Each row is a point. Two turns around zero, p and q, are shown by what they do to some points. Write where each new point lands after one turn and then the other. Backwards means that the second turn is done in reverse. Each puzzle has new turns, and all numbers are rounded.
(in the rows, 128 means zero)

Turn p:
[96 91] => [ 79 126]
[147 109] => [127 101]
[ 91 126] => [101 154]
[155 147] => [160 121]
[151 167] => [172 138]
Turn q:
[155 171] => [107 174]
[114  96] => [147  99]
[136 113] => [145 126]
[94 97] => [135  83]
[142 164] => [106 160]
Where do these land?
q, then p: [134 108] => [137 109]
p, then q: [140  99] => [145 101]
p, then q: [173 116] => [174 124]
q, then p backwards: [ 88 151] => [115  84]
q, then p: [105 165] => [ 99 161]

Turn p:
[ 67 114 104  52] => [ 96 153 116  36]
[126 131 124 173] => [132 147 146 165]
[130 121 126 127] => [123 128 122 129]
[166 128 111 164] => [148 134 109 176]
[146 164 151 125] => [161  99 143 128]
[133 110 153 127] => [108 106 132 135]
Turn q:
[161 130 103  92] => [171  96 118 131]
[159 156 134 129] => [158 135 149 148]
[121 106 138 156] => [ 92 125 137 135]
[140 151  95 123] => [156 129 106 151]
[ 59  98 169 140] => [ 64 155 129  77]
Where do these land?
q, then p backwards: [129 103  98 174] => [150  78 141 150]
q, then p: [107 142 181 105] => [146  85 136  86]
q, then p: [123 121 175 137] => [121 102 159 103]
q, then p backwards: [157 157 102 107] => [164 163 116 139]
q, then p: [125  66  98 138] => [ 75 172 119 122]
q, then p: [106 134 129 134] => [142 139 134 114]
q, then p: [148 173 112 102] => [162 107  99 159]

Turn p:
[172 125 160 120 136 151 125 113] => [145 108 127 165 161 108 137 114]
[ 86 126 110 115  80  75 116 142] => [150 163 143 101  71 152 138 162]
[104 159 159 152 122 133 102 164] => [126 112 174 123 143 158 103 159]
[160 105 118 108 157 146 130 133] => [133 112  98 136 137  89 113 115]
[107 105  92 127 104 116 119 113] => [134 139 108 118  82 148 131 118]
[108 155 153 163 128  85 111 153] => [109 139 193 126 116 137 118 155]
[113 104 117 145 119 136 157 123] => [103 115 107 118 113 138 152 128]
[148 133 116 127 148 150 129 102] => [123 131 109 141 148 123 121  95]
[128 137 154 110 157 141 132 119] => [137 118 139 116 162 111 131 112]
[153 131 101 113 127 148 159 118] => [121 143  81 136 146 119 136 124]
Turn q:
[137 110 137 139 153 119 145 115] => [128 119 120 125 137 142 129  91]
[108 151 112 113  87 145 137 148] => [128 156 154 142 104 127 136 168]
[123 108 162 141 141 111 168 151] => [132 113 139 132 128 146 177  93]
[153 130 151 179 171 147 117  95] => [140  90 108 137 181 160 100 109]
[130 133 133 155 110 111  94 110] => [103 103 117 151 143 109 113 141]
[105 155  88 128 110 119 130 155] => [ 97 166 139 124 125 128 141 163]
[134 124 157  98 145 109 148 163] => [154 132 133 108 126 113 176 108]
[135 134  95  97 105 141 125 101] => [133 160 125 134 103 114  89 137]
[172 112 155 117 135 110 129 150] => [156 117  92 129 128 111 161 110]
[ 82 142 110 106 120 143 112 100] => [114 137 170 113 117 116  87 145]
[129 108 110 135 131 153 103 118] => [124 113 112 115 116 142  98 142]
Where do these land?
p, then q backwards: [113 129 128 130 157 138 149 121] => [118 122 124 131 156 103 119 128]
p, then q: [109 152 124 109 123 159 104 163] => [155 117  96  89 127 122 123 154]
q, then p: [166 112 118 123 129 124 150 128] => [116 155 103 145 130 146 125 114]
p, then q backwards: [107 138 104 134 105 151 161 117] => [142 116  98 156 148 126 136 158]
q, then p backwards: [132 139 120 103 126  31 121 137] => [159 115 120 122 183  95 193 101]
q, then p: [105 104 134 126 119 141 135 139] => [143 109 119 132 128 140 151 142]
p, then q: [147 133 167 137 132 136 114 114] => [132  98 121 135 145 145 131  99]
q, then p: [132 139 149 196 143 138 110 115] => [ 99  74 119 110 118 112 101  99]
q, then p: [141 107 109  95 117 133 108 118] => [154 155 124 141 102 139 118 142]

Turn p:
[107  57 109 155 146 186 150 134 114 126 132] => [117 110  55 130 140 101 172 140 117 159  93]
[131 183 156  69 112 113  68 125 149 128 116] => [134 111 176 140 132 200  91 127 115  98 167]
[152 115 132 144 105 124 124 154 177  89  99] => [135 136 104 116 158 133  98 100 133  77  97]
[152 132 126 125 184 159 148 165  87 134 100] => [175 151 125 161 138 142 147 134 129 179  86]
[152 115 119 108 130 114 148  97 126 189 161] => [142 105 133  90  86 108 109 150 138 169 152]
[130 117  67 162 126 148 144 101 113 152 153] => [121 151  87 117 104  81 136 127 105 164 155]
[100 146 156 132  96 136 143 139 130 107  85] => [114 148 122 149 118 159 146 129 152  80 110]
[ 85  94 106 157 111 123 144 197 139  94 110] => [105 158 100 139 164 100 138 161 111  82  71]
[145 166 146  72 120  90 116  90 129 102 149] => [133 107 198 102 106 156 125  97 112 111 154]
[119 111 115 142 152 100 118  75 121 158 134] => [ 85 125 136 106 119 114 118 121 141 178 150]
[153 163 167 111 113 100  87 100  87 147 157] => [131  90 188 163  95 130 105 111 136 137 170]
[112 137 138 158 141 142 145 161 165 109 139] => [144 144 114 123 176 113 149 138 146  99 128]
Turn q:
[104 154  92  93 162 161 154 120 115 127 111] => [137 163 105  70 117 138 132 121  91 129 146]
[175  79 144  92 147 111 122 120 120  88 134] => [178 112 166 143 153 183 133 134 137 112 143]
[146 155 122 158  74 132 150 141 153  97 150] => [ 97 152 148 158 103  98 155 145 164 122 159]
[ 86 163 171 140  92 103 141 156 159 178 149] => [ 95 100 100 129 151  52 161 116 154 152 110]
[101  95 155 105 153 172 135 123 164 128 130] => [109 115 113  95 161 172 134 131 138 172 142]
[129  79  99 158 157  82 110 118 116 156 156] => [129 108 107 181 145 153 127 140  85 103  84]
[ 75 128 140 110 164 155 104 153 144 135 143] => [105  86  96  76 140 139 130 149 119 142 128]
[160 140 109 160 138 120 141 153 122 112  95] => [160 155 112 150  95 120 108 152 142 122 134]
[157 131 116 115 123 148  93  91  83 175 154] => [113 132 173 128 159 114  84 114  72 111 116]
[158 163 113  88  87 114 130 112 157 101  85] => [148 145 137 131 106 116 127  71 159 107 187]
[118 172 103 155 154  97 128  86 118 144 122] => [118 164  97 124 124 114 116 107 118  78  90]
[127  76 172 162  84 142 128 163  85  95 108] => [145 101 183 150  83 137 129 155 157 186  98]
Where do these land?
q, then p: [152  99  97 146 143 100 120  93 150 145  82] => [116 150  87 153 133 120 122  77 114 146 170]
p, then q: [157 183 133 140 145 109 158 124 108 131 120] => [115 149 141 135 163  90 116 116 173 113 137]
p, then q: [176 173 102  96 173 109 129 164 123 155 138] => [155 119 159 129 176  80  69 148 139 118 132]
p, then q: [110  86 113 103  74 194 140 109 146  68 143] => [153 172 164 129  71 182 174 117  78 133 136]
p, then q: [113 161 107 113 131  92 110 135 107 139 105] => [108 113 141  96 123  89 111 142 149 135 108]
q, then p backwards: [158 145 154  91 123  84 139 145 109 137 157] => [138 142 152 140 141 130 142 165 135  97 184]
q, then p: [ 92 103 123 140 124 146 110  90 160  94 163] => [109 126  88 126 138 148 191 157 127 112 131]
p, then q: [ 97 120 161 141 125 128 164 193 123 100 146] => [185 147  96 138 103 141 145 154 177 133 130]
p, then q: [111 104 128 180  80 159 100 114 165 145 117] => [ 87 114  97 140  88 164 152 138  94  86 143]
q, then p: [ 93  64 105 163 100 176 119  90 114 131 145] => [ 94 126  87 187 103 151 166 173 159 132 143]
p, then q: [167 145 144 121 164 116  92 130 105 130  99] => [102 134 130 131 159 128  68 126 141 142 105]
p, then q backwards: [111 154 168 100 154 122 155 146 127 161 120] => [148 105 164 139 138 138 145 144 118  74 138]

Turn p:
[138 153 137 160 122 131  55 110 135 117 132 142 122 123] => [156 111 155 156 143 119  78 148 111 109 138 132 165 127]
[134 136 147 130 138 127 149  90 123 122 145 225 128 111] => [167 169 160 160 148 155 125 133 152 130 160 183  89 132]
[106  56  92 151 131 113 154 139 128 143 120 142 113 194] => [116 101  71 145 154 149 145 134 149 145 160  75  74 112]
[132 134 104 106  98 143 117 154 126 110 131 103 116 212] => [ 94  86 105  89 140 146  90 153 168 121 101  94 121 118]
[119 148 143  97 113 138 151 119 129 129 182 101 131 105] => [106 141 140  94 108  83 120 111 140 135 123 161 120 154]
[109  89 130  87  97 110  83 148 109 134 133 138 204 120] => [117  94 132 112 185 106 191 170 137 115 138 147 161 156]
[109 145 143 122 117 141  54 119 145 119 110 137 106 107] => [117 125 152 162 143 113  96 147 122 122 132 144 188 100]
[146 109 149 132 126 120 155 149 147 122 139 115 107 112] => [109 118 142 137  92 117 143 115 117 121 124 128  97 119]
[106 145 150 147 223 110 156 144  95 132 125 103 106 107] => [141 150 145 133 129 134 135  71  71 203  97 111 113 126]
[111 150 124 131  96  97 156 132 141 130 114 149 152 138] => [155 143 109 139 125 118 150 153 164 120  98 132 116 132]
[124 110 148 127 175 128 119  94 140 115 113 105 127 122] => [138 120 131 129 144 123 131  72 107 131 137 131 142  97]
[107 123 147 149 100 150 157 151 136 116 124 112 139 116] => [ 99 151 122 142 125 106 141 124 124  96 101 115 111 142]
[147 135 132 136 101 123 138 111 102 144 111 127 118 120] => [133 129  99 137 107 147 123 135 117 119 123 153 132 144]
[143 147 139 145 119 145 144 130 143 163 125 134 116 143] => [128 132 127 150  98 146 112 116 153 123 125 116 127 152]
[151 137 100 105 160 134 112 127 110 137 121 113 138 105] => [136 133 139  90 120 147 138 125 103 146 142 127 163 129]
[166 131  64 125 132 139 148 133 139 114 122 101 124 113] => [134 146 118  74  86 139 130 139 111 112 145  98 129 108]
Turn q:
[ 81 151 169  93 156 105 149 117 107  85 147 120 121 110] => [ 64 127 174 110 166 158 116 118 149 115 119 147 111 120]
[154 148 137 154  84 120 133 129 100 132 122 132 142 103] => [125 139 154 118  82 119 158 116 110 127 147 105 132 115]
[111 128 145  83 142 120 126 130 133 160 141 134 116 132] => [107 109 118 105 147 121 133 145 135 134 126 160 118 157]
[127 127 110  83 106 121 128 134 122  96 138 144  70 140] => [ 86 129  84 115 150 111 122 124 153 120 163 135 125  95]
[129 142 148 130 117 152 151 152 125 155 156 146 178 135] => [128 108 142 135 107 162 153 159  97 107 143 129 138 163]
[ 62 143 110 116 135 121 114 136 129 145 120  94 156 147] => [117 106 124  99 132 163  95 143 144 152  93  98 131 161]
[154 149 131 142 128 112 108  99 129 158 167 133 151 132] => [127 117 152 153  99 115 130 119 121 158 149 145 145 165]
[156 133  84 150 157 158 124  87 143 147 123 121 122 120] => [159 136 107 158 124 120 102  98  85 163 120 143 124 128]
[164 118 132 169 141 121 140 149 142 137 141 119 104 151] => [142 160 117 177 126 102 141 134 134 115 129 118 114 148]
[171  84 129 156 166 162 131 172 142 143 136 102  84 122] => [171 166 107 167 180  90 148 151 105 121 130 114  94 137]
[122 146 126 147 131 134  95 130 194 142 111 122 129 119] => [185 134 116 123 120 151 124 110 157 152 132 136 106 150]
[114  99 111 138  90 132 128  88  76 106 149 116 186 123] => [115  75 171 131 113 123 107 116  98 123 128  84 178 104]
[121 125 167 149 132 106 172  93 162 131  94 131 113 117] => [136 131 141 128 109 123 138  83 144  89  87 157  91 130]
[106 120 121 157 121 131  85 174  94 110 130 154 106 135] => [128 135 131 136 122 125 123 188 155 146 146  97 114  86]
[126 107  85  61 116 100 147 137 146 108  76 152 144 126] => [121 116  71  86 141 145 153 112 147 120  96 146 181  93]
[150 127 144 119 125 153 119 120 104  94  97 128 129 136] => [137 157 140 107 129 121 105 132 115 103 139 134 147  97]
Where do these land?
p, then q: [125 115 136 113  77 127 138 166 134 139 142 148  98 148] => [145 111  98 130 133 142 137 147 169 116 124  98  86 123]
q, then p: [145 148 139 123  97 139 146 127 114 117  92 160 107 172] => [127 149 137 106 133  98 116 191 133 110 116 145 130 110]
p, then q: [132 162 118 147 153 113  79 104 129 121 166 152 142 126] => [145 154 160 141 135  96 146 155 137 139 151 157 159 158]
p, then q: [128  87 116  72 151 146 139 133 145 133 101 102  86 114] => [109  58 140 104 132 156 139 103  97 139 122 120  99 126]
q, then p backwards: [110 179 130 187 138 109  86 151 109 129 140 113 119 101] => [120 147 108 131 171 131 159 177 144 149 155 173  94 127]
p, then q: [132 108 144 129  93 133 124 130 119  81 119 138 128 132] => [123 141 132 133 152 144 130 144 144 128 121 129 113  77]
q, then p backwards: [147 164 116 189 153 136 132 119 143 118 170 134 142 105] => [136 120 160 162 170 128 137 136 130 161 117 173  95 105]
p, then q: [102  92 141  86 148 110 159 106 175 147  94 117 129 105] => [113  88 130 148 105 150 159  60 104 126 105 142 110 126]
p, then q: [161 165 137 146 121 110 119 122  92 134 156 131 142  98] => [119 148 123 124  98 100 128 171 134 104 152 141 162 124]
p, then q: [120 159 119 136 161 149 106 144 125 131 135 140 178  98] => [112 167 161 120 122 139 121 139 119 104 124 148 153 173]
p, then q: [115  85 111  89 153  99 169 141 135 123 111 109 126 149] => [110 100  92 115 152 123 150  88  93 132  99 133  96 128]
p, then q: [111 102 122 137  93 149 139 113  87 136 118 157 112 147] => [128 129  94 163 135 157 101 157 127 157 135 118 107 114]
q, then p backwards: [137 133 165 152 175 131 109 127 134 143 154 107 150 127] => [127 156 157 148 141 130 114 145 112 137 157 173 146 110]
p, then q: [155 115 105 146  80 133 108 131 121 139 100 136 134 150] => [149 133 109 148 158 152 124 143 126 118 144  84 149 109]
p, then q: [100 106 123  67 125 137 167 106 158 130 122  75 128 147] => [112  72  99 107 138 153 131  65 138 148  99 150 130 124]

Turn p:
[152 148 126 161 138 148 116 163 149  87 158  79  81 105] => [148 130  77 107 157  77 170 117 107  92 105 148 109 146]
[131  71 171 136  91  94 167 102 168 128 154 161 134 143] => [147 139 146  79  94 158 127  83 102 189 141  91 129 146]
[154 125  86 132 149 130 133 168 143 164 114 151 110 114] => [150 147 126 113  92 125 116 137 152  95 137 183 134 126]
[ 95 104 114  93  68 169 122 164 131 155  88 153 146 144] => [137 162 185 120 150 150  78 120 189 129  91 126 127 125]
[119  73 148 172 133  91 114  97 162 174  98  87  84  94] => [168  68  66  99  84 112  75  99 138 132 130 100 131 145]
[162 159 106 110 168 103  88 143 131 111 100 103 129 175] => [103 129 114 152 129 137 132 125  97  55 119 137 172  97]
[170 121  92  83 138 109 121  98 139  97  97 152 147 101] => [118 134 114 153 120 167 147  84 150 124 161 151 133  70]
[100  86 114 134 108 156 116 149  88 166 135 139 133 184] => [ 89 148 164  93 133 135  88 160 163 117 121 106 147 167]
[ 89 121 158  80 112 173 173 112 111 102 144 120 128 141] => [131 175 133 132 172 140 134 158 132 170 121  75 101 116]
[110 150 145 128 148 182 126 129 133 101 118 131 171  99] => [139 126 140 160 190 132 117 136 116 135 147 150  89 125]
[149 163 121 153 167  92 105 111  88 171 107 162 132 111] => [ 99  73 132 150  80 123 117 162 123 127 147 176 145 109]
[128 157  87  91 143 100 146 121 174  84 150 153 140 115] => [161 148 148 155 115 150 195 105 123 107 159 128 117  98]
[114 132  98 167 122  81  92 162  85  98 178 138 138 155] => [ 92  93 159 110 134 126 193 139 132 102 127 132 173 179]
[139 152 169 101 152 119 134 131 101 147 132 114 123 122] => [118 126 101 150 118 144 126 168 100 145 101 134 125 118]
[100 140 136 159 103 143 105 110 120 149 170 156 105 131] => [108  99 164  99 112  99 136 144 132 135 119 113  87 148]
[159 125 127 104 112 155 138 104 149 154 101  70 167 115] => [122 161  93 186 131 125  79  86 132 135 121 124 114 132]
[107 147 179 174 126 131 182 113 105  90 131 107 109 127] => [147 117 114 119 164  77 144 153  87 186 132 103 142 130]
Turn q:
[ 86  82 142 131 139 130  99  88 157  96 166 109 126  99] => [166  72 125 141 163 108  91 122  98 155 157 135 128  98]
[123 103 115 161 121 106 100 127 115 128 138 125  83 108] => [161 105 117 122 114 134 125 120 136 172 113 113 164 120]
[ 85 153  87 119 166  96 175  95 138 171  93 146  90 155] => [140 166  85 128 144 195 142 208 134 144 127 119 106 126]
[113  82 140 177 121 167 126 162 100 118 114 170 136 162] => [112 115  92 112  94  86 115 127 119 131  60 171 127 125]
[101 138 102  86 118  92 111 148 157 135 168 145 101  87] => [156 159 159 155 154 114 157 140 129 178 155 112 148  91]
[168 141 161 130 160 127 117 129 159 175 127 151 127 159] => [115 110 117 149 151 147 180 132 147  76 100 126 132 117]
[ 87 160 130 121 105 150 134 162 165 147 113 104 109 161] => [124 150 161 121 142 119 107 167 159 120  92 100  91 103]
[105 142  84 160  91  96 145 130  83  91 113  97 156 155] => [125 158 129  78 110 134  74 128 169 159 143 160 128 171]
[169  81 132 102 172 169 108 124  83 139 139  82 125 142] => [141  63 150 139 102 114 144 144  91 100 123 121 136 196]
[116 140 172 162 139  98 134  99  78 145 105 117 144  87] => [ 77 101 122 131 115 196 103 104 114 153 134 139 148 129]
[160  84 150 115 110 100 117 131 152  96  93 154 140 113] => [140 150  97 169 152 111 116  68 116 121 115 130 142 143]
[171 163 115  98 154 150 172 170 167 100 130 129 128 140] => [106 170 126 101 156  87 168 136 121  86 142  86 111 145]
[106 169 112 122 119  85 135 104  94 142 129  95 167 110] => [106 143 162 122 126 179 104 136 148 148 178 151 138 143]
[135  81  91 116 132 164 169 154 167 151 145 109 104 123] => [179 148 147 100 141 106 138 161  74 104 101 106 136 125]
[152 174 164 112  75 147 107  94  87  94 168 155 154 135] => [108 112 149 131  82 115 151  62 158 130 173 161  78 116]
[169 156 152 136 127 170  98 130 147 122 107 160 157 113] => [ 92 125 113 152 103 104 135  96 137  71 136 119 134 100]
Where do these land?
p, then q backwards: [ 83 126 154 113 119 171  94 165 167 147 174  94 162 146] => [145 103 153  77 121 130 171 131 141 139  80  70 120 173]
q, then p: [105 160 150 143 150  96 112 138 149 109 152 101 151 105] => [149 105 115 137 126 170 122 151 114 113 151 113  92 163]
p, then q: [138 163  83 159  95 175 100 105 120 161 120 115 127 141] => [135 118 100 146 180 141 103 111 171 183 126 125 130 104]
p, then q: [112 120 164 112 108  79 123  98 121 104 153 148  78 171] => [124 147 191 135 122 154  85 130  76 128 125 115 108 165]
q, then p: [108  87 117 128 113 104 135 109 131 153 153 155 137  79] => [ 88 119 136 143 118 128 118 145 135 167 146 184 107 136]
q, then p backwards: [156 147  89 135 124 134  87 175 177 146 139 135 118 168] => [ 89 149  64 120 105 129 138 161 112 115 113 111  79 136]
q, then p: [ 88 148 122 111 151 103 136 141 146 170 133 138 137 172] => [184 140 141 108 141 127 120 162 107 108 128 172 126 123]
p, then q backwards: [173 101 113 136 127 151 158  95 122 110  99 170 149 161] => [108 168 119 140 104 106 145 133 129 102 145 134 171  68]
q, then p: [127 154 154 128 106 106 161 117 123 123 107  92 146  95] => [102 112 125 139 152 122 117 155 118 115 119  95  76 123]
p, then q: [139 145 146 149 115 122 172 168 106 110 106  97 109 155] => [ 80 161 129 143 135 151 129 138 148 111 145 155 161 162]
q, then p: [106  85 172 134 122 149  82  99 119 115  86 150 139  97] => [ 95  62 133 103 130 102 110  99 175 128 156 132 136 148]
q, then p: [108 166 161  99  87 147 168  86 107 134  93  96  77  81] => [ 96 123  81 121 147  64 103 149 150 132  68  97  74 135]
q, then p backwards: [117  80  91 142 140  97 107 107 105  85 140 166 144  87] => [174 116 140 174 151 100 186 123 122 124  94 109 144  98]
p, then q: [168 138  81 139 176 163 162 142 143 134 140 173  78 158] => [101 177 158 130 134 100 178  92 142 184 174 121 111 111]
p, then q: [171 168 164 131 131 142 127 153  92 128 147 132  88 130] => [ 97 189 115 152 109 140 130 151 120 170 109 131 137 139]
p, then q: [167  83  87 144 179 108 152 151 138 144 146  75 165 133] => [144 136 121  79 108  87 141 145 186 110 170 184 107 129]
q, then p backwards: [109 103 129  73 134 129 102 127 109 102  88 139 170  99] => [152 161 124 149 143 144 150 106 126 163 123  94 192 132]
